Rows are points. To make a cloud, some directions were put in groups of two or more. Within a group, all points are equally far from the middle, so they leave a hole (a ring in 2 directions, a hollow ball in 3). The other directions are filled evenly. Then the cloud was stretched, turned, moved and blurred a little. How many holes are there, and how many directions does each take, smallest first?
(in the rows, 128 means zero)

Cloud (14 x 2):
[[107 105]
 [126 171]
 [121  95]
 [ 96 136]
 [ 99 150]
 [165 112]
 [114  99]
 [170 131]
 [137  93]
 [168 147]
 [103 109]
 [145  95]
 [168 118]
 [115  98]]
Holes: 1 (2)

Cloud (27 x 4):
[[ 93 122 127 120]
 [166 119 111  97]
 [168 111 156 137]
 [ 86 140 112 133]
 [ 89 131  85 143]
 [112 161 139 157]
 [ 97 118 149 166]
 [182 144 119 164]
 [149 173 117 125]
 [111 147  67 138]
 [146  95  91 120]
 [158 108 122 106]
 [112 109 160 150]
 [144 148 149 115]
 [137  96 159 149]
 [110 163 108  94]
 [ 94 134 128 121]
 [186 116 144 152]
 [105 156  79 137]
 [153 153 160 131]
 [ 82 124  96 135]
 [167 100 125 160]
 [143  91 110 129]
 [153  99  89 111]
 [141  88 130 148]
 [155 163 156 139]
 [148  95 101 112]]
Holes: 1 (3)

Cloud (52 x 6):
[[155  98  78 136 123 107]
 [107  86 119 152 139  92]
 [141 166 126 175 135 155]
 [ 93 139 119 105 127 124]
 [137 139 121 147 111  91]
 [145 159 135 159 145 117]
 [125 143 136 131 116 138]
 [168 115 110 138 162 104]
 [159  95 100 163 111 146]
 [ 67 160 140 154 143 144]
 [110 153  98 112 154 103]
 [164 184 147 137 141 157]
 [144 133  77 176 146 150]
 [133 116 144 163 127  76]
 [108 144 182  96 140 131]
 [123 148 163 137 157 169]
 [117  93  99  91 124 120]
 [121 117 162 142 189 129]
 [126  81 140 163 135  90]
 [203 115 121 128 157 144]
 [155 114 114 176 128 149]
 [ 89 153 140 123 154 146]
 [149 149 174 114 120  97]
 [173 169  97 147 133 125]
 [123 141 100 129 115 131]
 [162 127 151 145 178 166]
 [154 129 135 121 112 162]
 [112 173 153 167 127 166]
 [120 161 155 154 154 174]
 [158 168 157 169 159 155]
 [190 110 102 149 152 118]
 [145 140 137 121 146 176]
 [172 153 120 140 120 105]
 [142 155 181 110 128 129]
 [118 124 159  97 118 154]
 [112 170 161  92 162 113]
 [138 128  83 127 163 160]
 [ 96 151 160 131 162 146]
 [ 80 154 160 137 123 124]
 [185 146 104 151 142 134]
 [146 128 127 182 148 150]
 [108 103  96 104 133 129]
 [ 92 130 144 140 161 136]
 [116 143  86 151 175 109]
 [137 132 138 147 174 116]
 [124 156 113 124 176 108]
 [115 144 142 172 161 143]
 [140 120 128 137 121 178]
 [161 183 138 146 161 148]
 [130 139 129 102 189 129]
 [124 163 103 129 140 132]
 [ 98 152 135 130 148 148]]
Holes: 0

Cloud, 107 rows:
[[157  91  52 133 105 144 123 134 123]
 [153 132 140 115  63 126 137 145 150]
 [139 131 113  82 136  83 114 166  93]
 [180 145 136 138 179 137 162 126 126]
 [108 140 153 161 154 170 127  64 105]
 [162 142 166 147 144 162 124 135  82]
 [112  88 147 143 128  74 117 206 117]
 [164 156 136 128 147 151 122 179 106]
 [117 104 151 119 120 101 109 169 142]
 [141 160 185 118 166 114 151  98  97]
 [133 117 116 130 107  58 139 148 133]
 [148 106 168 104  86 118 136 104 148]
 [128 142 139  85 154 121 116 108 143]
 [123 113  76 146  92 112 117 155 129]
 [106 137 130 160  71 138 165 172  97]
 [118 142 123  95 134 142 144 111 130]
 [172 107 159  94 126 116 154 103 143]
 [119 151 117 161  85 120 126 175 113]
 [129 148 164 105 122 122 123 153 172]
 [165 164 153  88 157 165 137  96 116]
 [137  80 145 103 121  95 155 159 133]
 [137 110  67  98 124 126 138 126 140]
 [ 76 142 169 122  85 109 138 119 104]
 [129 126 126 117 117  69 107 145 134]
 [154  86 115 101 151 140 131  90 124]
 [207 116 153 116 129 145 151 137  89]
 [125 191 136 126 132 132 137 125 155]
 [ 97 129 168 173 146 161 115  81  89]
 [112 165 142 136  98 190 137 133 126]
 [148 128 131 142 129  83 143 136 182]
 [100 164 156 116 103 170 163 121  81]
 [144  83 127 152 128 137  91 132 122]
 [119 173 144  99 111 135 106 177  77]
 [ 91 133  90 118 134 173 127 132 107]
 [133 147 122  74 114 129  96 169 120]
 [134 102 116 127 152 106 150 105 118]
 [147 145 117 127  60 129 157 130 155]
 [106 114 155 114 122  94 111 133  85]
 [101 135 147 119  91 135 137 155 125]
 [148 125 169 133 142 144 173  85  97]
 [162 145 148 123 164 153 171 118  75]
 [ 67 127 107 134 133 133 154 122 103]
 [148  80 133 127 128 107 144 108 117]
 [132 138 140 102 104 141 144 110 140]
 [157 122 171 136 133 142 121 139 127]
 [106  93 112 135 111 154 119 142 148]
 [160 128 168 123 101 143 122 168 116]
 [166 149 119 125 103 128  82 126 124]
 [126 113 106 109  74 132 124 101 119]
 [145 130 117 160 129 151 161 111  76]
 [181 115 188 149 124 155 145 133 100]
 [137  96 113 116  48 108 107 173 146]
 [ 91 105 152 175 134 159 128  95 109]
 [126 110 124 113 138 164 129 116  98]
 [ 89 162 124 150 143 122 116 136  77]
 [156  94 163 118 132 109 125  89 150]
 [200 148 112 115 128 131 148 137  84]
 [176 119 140 124 108 142  96 116 111]
 [161 114 153 136 116 147 112 117 122]
 [191 140 118 142 152 152 130 142 136]
 [151 121 168 114  72 137 110 111 115]
 [133  94 139 140 149 117  88 138 100]
 [157 127 146 180  75 165  99 113 123]
 [167 121 153 152 105 182 148 131 105]
 [181 145  95 111 111 141 153 138 171]
 [118 125 170 174  85 135 125  66 122]
 [144  97 158 151 142  88  96 150 106]
 [151 123  89 134 123 149  95  96  93]
 [136 105 122  89 143 150 103  82 124]
 [135 147 161 118 145 189 152  98  96]
 [120 141 169 160 126 129 108 149 107]
 [107 134 113 124  86 107  79 141 137]
 [138 166 161 166 153 138 108  99  74]
 [158 149  72 127  89 121 147 152 125]
 [135 142 160 148 117 135 148 134  61]
 [123 133  81 161 111  86 113 174 140]
 [141 133 115 186 145 125 116  97 117]
 [144 125 171 138  86 139 113 183 109]
 [ 75 124 142 116 108  90 105 117 129]
 [135 133  90 146 148 176 162 130 105]
 [174  86 108 124 103 107 121 126 110]
 [178 124 118  92 149 136 104  93 100]
 [111 130 148 157  87 132 114 159 128]
 [136  92 156 130 126 123 103  83 123]
 [150 119 151 165  89 150 122 186 126]
 [ 84 106 129 156 153 170 137  84 108]
 [121 106 151 126  90 125 103 178 135]
 [139 142 175 133 101 115  98 153 125]
 [118  92 166 149 125  93 108  98 157]
 [117 118 126 117 128  97 115 141 108]
 [135 117 143 155 118 123 164 105  96]
 [125 145 165 154 101 185 124  78 122]
 [167 143 151 137 139  95  91 128 134]
 [118 171 172 139 113 140 115 123 145]
 [156 163 148  93 174 122 162 120 104]
 [163 136 135 147 140 150 164  87 115]
 [100 101 139 151  97 125 145 132 129]
 [ 90 102 135 136 105  84 124  83 115]
 [148 158 102 113 116 124 147 124 134]
 [144 146 140 179 141 152 169 133 105]
 [194 143 133 135 120 124 116 143 122]
 [130 149 131 144  96 166 130 172 126]
 [150 114  97 104  98 105 114 134 125]
 [147  96 152 126 155  87  73 110  94]
 [ 96 148 134 129 142 120 147 103  85]
 [179 133 122  89 129 146 164 163 110]
 [108 134 117  85 155 140 100 155  89]]
Holes: 0

Cloud:
[[ 87 151 138 193 162 135 145 120 139]
 [135  94 154 194 150 150 160 164 145]
 [160 135 174 125 163 110 109 158 131]
 [142 144 122 151 147 134 103 111  96]
 [ 77  75 187 139 154 143 114 132 144]
 [161 142 157 114 126 107 144 140 105]
 [ 93 150  97 116 113 176 134 115 115]
 [167  91 137 174 164 124 144 123 146]
 [170 120 101  88 169 154 110 113 147]
 [109 145  93 138 156 166  98 139 142]
 [147 149 148 160 159 139 121 127 143]
 [ 88 108 187  95 137 141 170 134 127]
 [105 131 111 116  78 107 125 160 143]
 [ 87 117 150 147  97 113 138 119 146]
 [179 136 149 136 178 139  98 174 110]
 [129 146 119 176 161 109 100 115 149]
 [100 179 114 107  93 141 109 118 148]
 [ 74 121 122 137 116 149  82 156 162]
 [143 163 136 127  60 129 159 119 124]
 [135 167 153  98  83 102 106 137  70]
 [160 121 144 126 126 155 131  93 105]
 [107 174 161 175 143 178 144 128 178]
 [147 138 130  97 140 130 125 159  99]
 [122 145  82 112 136 147 144 128 133]
 [117 122 109 120  94 148 126 160 114]
 [143 127 133 106 105 109 140  95 148]
 [ 99 147 137 136 126 168 108 156 153]
 [149 126 149 159 193 166 117 163 135]
 [183 161  98 134 174 135 119 114  96]
 [150 150 148 167 110 103 107 157 144]
 [131 106 138  86 170 124 113 103 100]
 [138 104 188 157 147 107 134 119 103]
 [149 126 153 136 110 159 177 142  91]
 [ 79 132  97 116 160 109 100 130 137]
 [125 163 141 101  97 118 112 124  88]
 [101 111 147 156 117 118 115  97  97]
 [120 155 201 133 102 151 147 138 102]
 [ 45 152 145 159 138 133 149 110 117]
 [133 127 194  68 145 118  99 130  96]
 [161 130 160 139 168 105 114 126 146]
 [146  91 159 151 165 100 151 120  97]
 [ 82 123  78 157 144 131 128 143 165]
 [168 145 136 101 181  98 121 153 135]
 [112  95 154 171 126 181 141 154 119]
 [ 87 170 122 134 134 153  76 129 129]
 [135 133  98 116 153 159 112 137 106]
 [163 120 159  82 160 132 122 136  79]
 [156 154 159 176 168 141 120 130 131]
 [117 124 166 112 147 151 130 119 145]
 [ 75 126 156 109 160 103 123  97 126]
 [119 181 145 156 130 102 171 101 117]
 [ 99 154 155 145 151  97 140 124 154]
 [136 133 173  92  83 151 133 122  71]
 [133 114 143 120  95 177 170 112 123]
 [129 163 158 108 106 123 128 147 126]
 [100 153 133 135 109 155  98 166 140]
 [122 124  91 150 148 155 173 131 132]
 [165 106 132 165 123 152 154  98  94]
 [110 118 140  75 119  87 132 111 134]
 [129 130 124 140 143 186 113 157 138]
 [ 84 115 102 146 152 133 153 114 125]
 [132 121 152 115 126 134 114 122 111]
 [102 148 143 176 119 166 132 155 145]
 [148 116 140 123  86 110 119 122 116]
 [115  82 118 132 121 127 166 113 145]
 [141 148  94 109 129 140 132  99 102]
 [143  99 150 141 135 157 134  96 111]
 [147 146 142  90 115 123 138 111  96]
 [110 115 129 128 152 144 107 126 127]
 [ 65 141 113 124 122 131  92 130 132]
 [112 154 165  99  83 112  89 121  82]
 [109 138 140 136 160 134  74 146 129]
 [140 137 159 113 123 159  72 131 111]
 [162 129 138 129  72 170 118 117  91]
 [114 113 127 152 149 156 163 104 103]
 [127 114  94 160 169 117 124 156 119]
 [162 120 113 116 168 130 142 105 106]
 [113 132 117 160 151 147 173 109 101]
 [ 87 150 179 151 122 147 131 165 136]
 [ 77  95 153 140 137 176 123 120 115]
 [105 142 160 145 180  87 119 109 130]
 [ 81 151 122 184 141 133 103 142 133]
 [108 119 140 108 127 130 124 117 163]
 [112 148 108 171 121 143 119 165 120]
 [115 130 123 146 199  91 131 118 174]
 [ 92  89 137 143 181 126  93 139 132]
 [143 157 144 100 128 143 140 169  78]
 [ 48 175 156 111 140 122 112 140 126]
 [ 72 133  98 129 160 151  86 113 181]
 [128 163 134 137 134 126  65 132 124]
 [155 132 104 128 154 120 162 154 102]
 [ 69  83 152 127 106 135 157 128 170]
 [ 82 142 161 136 119 138 126 139 109]
 [140  86 151 131 114  78 167 144  93]
 [144 142 100 173 165 173 149 132 147]
 [ 96 136  92 203 164 148 135 142 177]
 [149 118  75 155 148 175 145 156 141]
 [ 96 114  98 122 100 153 169 144 153]
 [116  77 128 115 137 156 106 147 154]
 [ 98  96 113 183 144 127 144 128 161]
 [169 168 108 129 146 114 166 124  93]
 [ 84 102 136 142 135 116 158 100 149]
 [108 145 139 132 113 145  84 106 160]
 [150 104 160 117 149 132  80 128 115]
 [140 144 126 122 138  91 182 101 102]
 [ 87 127 147 124 179 127 123 175 127]]
Holes: 0
